Each row is a point. To make a cloud, some directions were put in groups of two or more. Within a group, all points are equally far from the middle, so they leave a hole (a ring in 2 directions, a hollow ball in 3). The other directions are filled evenly. Then the cloud was stretched, turned, moved and blurred a little. Count the holes, and give their numbers of directions, smallest first.
In the rows, zero is written as 128.

Cloud:
[[152  67]
 [ 80 146]
 [ 73  89]
 [102  58]
 [174 135]
 [153 105]
 [ 65 165]
 [155  97]
 [103 171]
 [ 87 145]
 [140 174]
 [ 85 119]
 [ 59 131]]
Holes: 0

Cloud:
[[203  79]
 [139 144]
 [151 137]
 [175  84]
 [127 144]
 [149 107]
 [173 115]
 [181 159]
 [140 129]
 [ 80 116]
 [164 190]
 [192 127]
 [157  73]
 [ 52 174]]
Holes: 0

Cloud, 14 rows:
[[ 81 122]
 [185  94]
 [105 131]
 [112 146]
 [ 71 150]
 [ 94  75]
 [114 162]
 [177 191]
 [ 76 152]
 [117  97]
 [ 89  93]
 [ 82  56]
 [193 135]
 [105  92]]
Holes: 0

Cloud:
[[133 138 155]
 [160 121 142]
 [144 104 126]
 [106 168 120]
 [110  57  74]
 [119 128 116]
 [153 155 173]
 [130 143 100]
 [ 66  77 164]
 [190  89 127]
 [166 154 189]
 [115  35  82]
 [163 170 144]
 [108  61 127]
 [143 181 159]
 [161 148 171]
 [146  27  94]
 [159 204  90]
 [135 158 222]
 [175  94 116]
 [ 85 107 136]]
Holes: 0

Cloud, 22 rows:
[[140 197 127]
 [ 55 121 114]
 [190 163 113]
 [186  76 145]
 [202 125 138]
 [141 153  93]
 [139  64 123]
 [121  67  93]
 [124 107 132]
 [152 182 130]
 [126  74 124]
 [ 97 134 126]
 [204 162  54]
 [176 172  72]
 [142 116 125]
 [173  64 105]
 [139  99  80]
 [169 134  74]
 [176 162  78]
 [ 87  94 190]
 [ 73 115  98]
 [109  68  95]]
Holes: 0

Cloud (26 x 4):
[[111 111 200  85]
 [162 140  78 146]
 [ 49  80 177 145]
 [120 170 192 148]
 [ 89 137 108  91]
 [126 115 197 157]
 [172 136 181 191]
 [166 108 193 123]
 [147 131 135  68]
 [158 111 174 102]
 [120 122 121  48]
 [116 189 121 127]
 [199 178  96 121]
 [180 117 115 131]
 [170 156 133 152]
 [172 144 113  89]
 [ 56  55 102  97]
 [113 170 171 142]
 [113 121 119  43]
 [124  91 147 103]
 [168 148 124 171]
 [129  71 164 112]
 [188 195 190 126]
 [ 96  52  71  92]
 [131 101 200 159]
 [ 68 139 155  75]]
Holes: 0

Cloud:
[[114 157  87  64]
 [146 162 101 172]
 [149 122 194 130]
 [101  75 157 160]
 [181  87  89 155]
 [122 113 191 114]
 [154 171 149 137]
 [126 136  84 159]
 [137  98 190 120]
 [184 118  77  90]
 [162  61 140 187]
 [117 134  69 109]
 [191 123 189 172]
 [173 135 183 137]
 [162  69 106 176]
 [169 160 101 116]
 [ 88 140  88  78]
 [191 104 158 125]
 [186  78 109 177]
 [150 100  55  98]
 [182  98 192 176]
 [176  66 132 130]
 [180  85  81 101]
 [ 81  78  94  94]
 [110 111 177  71]
 [158 134 152  60]
 [117  76 180 184]
 [164  76  89 156]]
Holes: 1 (3)

Cloud (54 x 6):
[[135 210 197 163 109  95]
 [177  98 191 123 170 118]
 [ 89 173 143 132 189  55]
 [172 111 170  86  99 113]
 [167  79 181  88 156  94]
 [ 61  79 120  95 156 114]
 [ 61 139 149 148 171 134]
 [141 207 195 157 112 103]
 [146  85  88 180 194 148]
 [107 105 111 178 184 179]
 [164 208 130 155  97 131]
 [ 94 180  81 102  91 138]
 [103 149 147 101 220  74]
 [126 106 174 182 144  89]
 [179 164 110 157 117 139]
 [ 71 106 152  86 158  78]
 [168 172 131 138 138 164]
 [113 166 119  66 117 170]
 [103 206  84 116  85 129]
 [194 116 168 123 168 104]
 [ 81 115 108 133  71  54]
 [137  76  85 126 102 119]
 [121 199  77 110 120 123]
 [ 90  60  80  84 149 143]
 [120  97 131 190 112 171]
 [ 61 178  84 133  81 113]
 [143 189 173 123 131 167]
 [ 67 149  98 116 103 179]
 [172  80 158  57 137 129]
 [135 100 169 142 130  40]
 [131 144 162 179 192  72]
 [188 121 100 143 166 163]
 [120  65 138 178 137 167]
 [159  84 124 135  96 193]
 [191 120 164 132 178  69]
 [ 62 156 160 101 119  57]
 [180 147 174 134 111 154]
 [ 50 160 117 150 110 147]
 [132 140 165  91 231 136]
 [130  80 230  95  99 150]
 [135  59 118 174 169 121]
 [100  63 124 136 106 108]
 [ 65 113 137 113  98  63]
 [180 108 137  72 152  41]
 [135 143 147  65 214 151]
 [135  78  83 139 108  99]
 [ 70 135 155 157 180 141]
 [145  57  64  83 147 125]
 [135  91 195 128 125  81]
 [103  75 198 175 116 158]
 [110 121  85  61 120 160]
 [119 133 109 193 128 162]
 [ 39 145 138 139 120 151]
 [124 139 100  58  86 130]]
Holes: 2 (2, 2)

Cloud, 55 rows:
[[119  78 134 112 118 173]
 [113 135 145 154 209 100]
 [137 202  94 136 188 144]
 [118 155 168  90 141 191]
 [ 87 157 113 177 100 143]
 [132 137 124 138 152 174]
 [106 183 135 145 157   7]
 [112 191 179 123 137  98]
 [205 120 153 191 104 110]
 [143 134 121 137 191 103]
 [ 70 152 153 147  94 105]
 [ 99 120 187 165 138 148]
 [ 90  68 145 136 123 154]
 [ 85 158 131 169 133 151]
 [ 97  61 160 114 115 101]
 [ 46 106 151  85 190 139]
 [125  80 166 140 175 137]
 [ 75 139  92 120 177 141]
 [ 66 106 143 124  92  72]
 [127 141 153 174 200 100]
 [130 141 135 166  48 102]
 [177 145 126 131  52 120]
 [134 134 107 158  97  66]
 [169  80 124 190 147 109]
 [124 138 181 174 117 191]
 [135 162 165 106 167  85]
 [132  84 167 146 100 112]
 [ 82  84 112 115  93 127]
 [119 115  92 172  97 106]
 [119 115 144 159  62 108]
 [ 76 138 149 184 155 124]
 [122 157 170  83 143 139]
 [162 108 152 170 165 157]
 [117 127 138 132 144  49]
 [ 77  67 142 166 136 123]
 [110 114 138 122 223 140]
 [109 115 185  90 112 122]
 [ 96 146 103 184 145  89]
 [ 97 111 126 142 183 150]
 [104 130 170  79 184 108]
 [175 164  78 197  99 121]
 [ 98  66  99 121  90 161]
 [ 83 153 115 112 164 114]
 [169 128 125 137  98 167]
 [164 106 135 137 138 155]
 [117  83 142 153  69 158]
 [186 187 134 178 161 170]
 [122 106 153 148 120 201]
 [137 125 137 142  83 115]
 [146 148 189 115  75 147]
 [113 107  98 126  92  55]
 [ 97 115  98 150 171  66]
 [154 139 163 144 193 132]
 [ 92 121 130 107  87 140]
 [ 55 100 131 103 171 153]]
Holes: 0

Cloud:
[[196 137 118  87 155 240]
 [123 166 151 124  48 140]
 [116 226 140 109 160 154]
 [ 67  89  94 186  93  76]
 [155  78 116 151 102 138]
 [192 175  85 117 168 152]
 [116 114  88 100 175  79]
 [ 71 145 101 140 181 147]
 [129  80 173 168  93 188]
 [ 90 118 166 203 117 116]
 [163 133 198 118 120 166]
 [117 132 101 149  31 136]
 [148 192 140  94 212 180]
 [110 168  52 105 109 138]
 [ 93  47 169 166  86 169]
 [ 91 163 159  93 164 125]
 [102 205 152 115 190 133]
 [ 62  85 181 116  64  90]
 [ 99 143  99 120 210 133]
 [ 85 140 192 107 197 119]
 [170  73 123  89  94 126]
 [ 91 157 163  89 184 153]
 [120 173 119  82 182 185]
 [164 122 150 110  93  92]
 [120 135  95 110 194 140]
 [ 91 102 190  87  82  99]
 [ 93 195  80 119 136 133]
 [152 136 136 118 149  67]
 [150 106 163 185 164 133]
 [124 105 166  53 163 170]
 [ 98 182  87  99 161 118]
 [142 123 124 182  75 110]
 [114 196 127  87  74 110]
 [126 167 192 112 137 142]
 [ 69 137  97  96  94 126]
 [128 140 187 115  67 153]
 [ 92 154  99 106 194 115]
 [ 84 144 135 172  74  70]
 [102 111 112 105 179 193]
 [119 160  95 120 183 201]
 [136  99 169 188 124 142]
 [147  99 130 152  93 228]
 [ 98 184 175 116 128 158]
 [ 57 113 186  89 129 148]
 [103  76  72 101  53 155]
 [ 93 147  66 168  97 112]
 [122 109  86  98 119 202]
 [157 114 140 145  54 110]
 [157 191  86 128 207 203]
 [ 78 141 200  98 150 180]
 [ 90 141 114 146  71 149]
 [196 112 153 107 118 188]
 [142  82 143 182 143 152]
 [115 109 197 126 152  95]]
Holes: 1 (3)

Cloud (79 x 8):
[[208 186 133 157 112 167 174 126]
 [102 112 139 127 135 217 185  99]
 [ 96 121 111 138  61 157  61 143]
 [131  94 128 107 120 188 156  57]
 [167 199 163 135 206 165 116 160]
 [ 98 164  83 127 195 147  64 137]
 [186 153 134 112  60 134 135 174]
 [116 199 119  54 152 136 147 135]
 [144  99  95 145 154 202 153 202]
 [226 128 146 151  71 173 123  95]
 [144 151 130 124 191 120 112  39]
 [154 117 172 187 104 213 127  97]
 [138 115  89  63 120 110 151  50]
 [158 216 130 159 148 141 125 194]
 [175 131 136 158 105  91  60  84]
 [201 165 168 137 128 136  91 170]
 [156 157 103 150  49 121 107  60]
 [159 122 138 147 147 102 219  94]
 [152 107  69 104  96 110  53 116]
 [137 129 152  71  54 155  92 146]
 [171 193 202 125 114 182 178 122]
 [117 190 115  96 157 126 185 183]
 [129 209 177 114 111 172 105 164]
 [156 119 148 156 110  95 193 113]
 [109 188  70  94 187 106 148 159]
 [146 210 142 127 119 107 144  43]
 [165 124 131 143 185  69 151 122]
 [145 152  87  91 235  82 143 142]
 [ 56 103  97 136 154 156 157 155]
 [111 117  83 103 214 169 131 188]
 [193 114  72 125 125 102 146 142]
 [214 178 137 122 165 100  97 137]
 [149 150  76 112 153 133 131 214]
 [199 133 168 123  56 109 109  52]
 [ 87 169 101 145 171 135  81 191]
 [161 135  88 121 214 162 187 161]
 [133 170 135 154 192 201 210 131]
 [130 115 180  79  76 197 139 112]
 [ 62 135 124 137 142 117 101 151]
 [161 188 127 169  67 173 148 162]
 [167 197 128 114  70 130  61 104]
 [190 171  87 115  87 158 116 145]
 [118 181 164 127 213 124 127  86]
 [142 203 164  96 202 162 113 130]
 [182 169 144 127 143  73  71 102]
 [ 85 189  76 159 172 105 124 121]
 [ 98  98 117 168 126  96 136  80]
 [198 101  96 106 147 136  73 127]
 [148 125 123 104 168 129 221 169]
 [140  99  82 133 179 142 203 126]
 [ 47 161 105 128 133 144 128 113]
 [157  74 121 113  57 153 153 144]
 [112 162  95 147 163  66  76 111]
 [ 94 166  69  81 180 124 114 169]
 [136 210 171 175 102 126 130 110]
 [112 174 114 192  85 157 157 139]
 [129  82  90 165 129 138  86 166]
 [169 177 183 199 126 154 129 106]
 [150 163 175 118 191 165 106  88]
 [120 150 172  89 195  89 174  86]
 [120 190 138 167 149 215 174 109]
 [130 133 159 186 181 147 116 120]
 [107 133 138  75 142 219 150 137]
 [180 129 177  89  95 165 204 107]
 [138 181 156 132 176 116  85 171]
 [149 100 163 119 110 138 216  84]
 [123 117 158  80 174 168 115  81]
 [149  86 131  70 113 167 191 140]
 [232 126 143 115 137 105 142 111]
 [143 163 155  91 156  64 113  43]
 [141 130 170  65 103 194 105 108]
 [130 221 125 144 148 157  81  98]
 [195 154 171 151 129 124 192 136]
 [109 148 116 146 111 175  41  98]
 [191 122 144 169 112 168 201 128]
 [152 161  74  89 121  88  89 163]
 [ 92 199 100 120 119 178 121 127]
 [142 129  95  59 101  91 138  52]
 [156 129  60 160 117 127  62 105]]
Holes: 1 (8)

Cloud (88 x 8):
[[ 88 100  93 200 108 127 105 118]
 [121 111 114 190 188 150 105 184]
 [ 66 148 107  91 143 180 169 153]
 [123  74  76 126 113 148  91 174]
 [133 148 159 107  72 116 153 231]
 [139 127 191 100 184 187 123 114]
 [ 11 151 111 128 167 146 143 130]
 [140 196 134 121  69 140 156 142]
 [170 140 183 165 122 118 153  94]
 [199  63 137  92 115 141 150  78]
 [122 146 180  99 141  77 180 167]
 [ 99 164 156 100 150 155  62 139]
 [124  96 172 100 127 156 209 142]
 [161 130 211 143 127 118 132 127]
 [148 135 160 120  86  77 105 161]
 [114 172 104 143 157 149  74 159]
 [ 85 110 125 117 180 211 167 181]
 [110 127  97  85 191  91 126 185]
 [166 133 171  79 104  68 126 121]
 [ 64 148 169 179 120 106 108  95]
 [ 92 166 161 170 112 158 102 122]
 [ 20 164 113 107 150 140 143 140]
 [130  90 102 152 138 136 226 119]
 [ 63 171 162 158 145 182 148 237]
 [ 78  96 132 138 227 128 120 165]
 [107  63 175 163 105 146 145 205]
 [176 111 142 113 194 114  99 120]
 [ 39  84 118 164  92 130 173 144]
 [147 135 124  64 166 134 176 151]
 [ 54  99 154 132  96 165 177 143]
 [113  65 191 115 127 100 107 105]
 [ 60 155 193 140 141 106 144 195]
 [116 176 127 199 162 179 181 113]
 [138 176 120 121 163  74 187 131]
 [ 95  90 103  96 173  84 152 178]
 [103 129 149 117  86 172 207 178]
 [140 129 176 126 188 152 157  84]
 [ 79  72 102 142 100 163  95 103]
 [ 71  95 163 125 121 194 131 105]
 [ 92 153 119 175 222 118 152 120]
 [ 71  93 149 123 127 192 110 100]
 [138 107  79  83 155 180 142 232]
 [ 60 166 106 141  88 166 174 187]
 [179  83 116  82  83 111 191 145]
 [124 115  84 113 148 138 212 121]
 [ 77 142 187 149 115 111 115  63]
 [186 177 159 110 133 128 131 101]
 [ 41 116 158 127 123 171 159 109]
 [ 91  65 137 165  92 113 194 149]
 [142 148 197 164 136 115 162  95]
 [131 134 124 131  68  75 149 186]
 [ 83 113 154  73 119  75 133 184]
 [105 148 115 143 196 143  85  87]
 [116  64 125  79 138 101  66 152]
 [144 133 140 110 121  62 124 223]
 [107 137 123 171 114 205 125 120]
 [138  84 134  79  42 114 153 131]
 [171  40  96 138 124 128 116 150]
 [152 140 122 107  44 156 167 113]
 [ 66 141 160  60 125 153 142 191]
 [ 82 110  91  90 135 114  75 117]
 [ 75 136 189 138 149  85 147 197]
 [210  30 162 105 119 152 146 141]
 [101 106 107 193 176 169 110 187]
 [ 93  59 140 137 194 105 132 139]
 [196  87 158  70 135 146 134  90]
 [112  63 127 133 203 128 106 119]
 [ 85  78  78 110 157 106 161 178]
 [ 54 124  86 156 157 192 178 127]
 [194  70 108 117 155 188 119 176]
 [ 92 125 139 121 233 166 142 166]
 [ 70  96  81  87 150 145 127 213]
 [135 156 120 167 174 169 201 196]
 [166 114  72 121 144 134 135 224]
 [ 71 167 149  89 174 173 164 159]
 [100 127  94 109 126  43 110 102]
 [119  95 219 119 140 110 125 123]
 [127 113 127 114  54 106 141 203]
 [ 65 134 126 193 195 117 119 194]
 [ 68 142 145 120 223 180 132 165]
 [ 52 119 114  84 174 115 112 215]
 [ 59 224 145 140 161 147 173 132]
 [ 93 156 108 126 126  84  99 216]
 [160 147 124  97 181  79 138 211]
 [ 92 120  80 178 176 175 179 190]
 [116  50  89 132  73  99 113  88]
 [196 159 115 121  97 129 177 147]
 [184 104  72 113 131 145 148 182]]
Holes: 3 (2, 2, 3)
